Each row of a before or after table is a point. One or more steps were done to the points. Then noise was added and the rows were shuffled. The steps act on columns, c1 being the first. Name the steps. A step turns or swaps two columns, mirrors them in a line or flattens them onto one, adds a multiple of one to another, or multiplies or shifts one. Angles are multiples of 10 degrees, from the lower column toward the higher: turns from -170 to 170, lines from 10 to 170 but not 90. Use the fewest steps. Two steps may share a column if one is a turn and the other turns, adds or multiplies; they go together, in the order done. Otherwise the lowest column goes first.
(in the rows, 128 means zero)

Before, 14 rows:
102	122	128
128	110	153
106	96	146
137	142	111
128	111	130
150	123	111
111	101	140
107	103	167
122	165	113
151	119	119
113	135	114
120	148	111
108	147	114
103	99	133
After:
120	179	111
103	55	134
151	115	111
111	61	140
128	83	153
122	220	112
102	114	129
106	49	146
107	66	167
138	163	111
151	106	119
107	177	114
127	85	130
113	145	113
Steps: multiply c2 by 2.5

Before:
129	107	122	139	177	144
154	126	97	142	104	124
119	125	120	112	113	171
153	130	115	115	111	135
162	72	127	90	147	58
103	188	127	103	118	95
143	97	156	142	106	125
143	141	183	158	127	76
120	79	96	135	122	160
After, 9 rows:
149	120	101	92	146	60
159	148	135	141	107	125
98	129	115	136	123	160
134	181	102	113	112	135
114	175	131	112	114	171
180	192	151	157	127	79
122	176	87	141	105	126
125	157	123	138	177	146
110	238	145	103	118	95
Steps: turn c1 and c3 by -50 degrees; shift c2 by 50

Before (10 x 8):
89	85	148	129	141	153	177	142
113	109	141	116	80	157	109	115
119	102	147	151	160	182	151	111
160	151	145	131	97	91	139	134
115	180	170	120	123	88	148	100
146	169	136	109	128	72	108	127
79	62	153	180	151	146	144	114
142	130	150	90	133	81	128	99
137	152	105	116	103	88	144	90
72	102	128	148	157	164	142	139
After, 10 rows:
137	172	106	115	103	100	144	137
142	154	148	92	131	98	128	120
72	107	126	150	157	154	141	106
113	175	173	118	121	100	148	169
119	135	147	153	158	167	152	98
146	142	133	110	127	89	109	167
81	117	156	180	153	141	148	64
113	134	141	116	82	149	108	105
88	102	149	128	144	142	176	93
161	128	143	130	96	102	143	148
Steps: turn c2 and c8 by 70 degrees; multiply c6 by 0.7

Before, 12 rows:
97	127	117	133	128	128	114	130	126
133	121	120	134	125	141	119	146	110
149	139	145	127	120	123	118	131	127
151	130	121	110	114	122	110	135	132
143	137	122	126	134	145	117	129	141
151	114	108	138	110	117	117	132	147
143	140	117	146	123	121	116	132	125
148	129	112	119	209	118	173	130	117
144	135	157	120	111	121	121	151	131
125	116	141	135	151	139	118	131	132
125	130	112	139	109	137	132	135	143
139	136	117	132	157	126	117	159	132
After (12 x 9):
140	127	122	116	135	146	113	130	132
103	126	117	153	126	128	117	131	134
141	8	110	105	207	117	172	132	112
139	151	121	94	114	122	110	141	133
146	153	147	113	120	122	119	134	132
150	148	118	138	123	120	120	137	129
137	161	158	108	111	118	120	174	132
139	92	116	125	156	127	118	189	131
135	125	120	131	124	141	125	163	130
129	158	111	144	109	139	125	141	129
150	139	108	125	111	117	112	136	135
127	82	142	137	151	138	119	133	133
Steps: turn c1 and c4 by -30 degrees; multiply c4 by 1.3; add -1.5 times c5 to c2; flatten c7 and c9 onto the line at 160 degrees; multiply c8 by 2
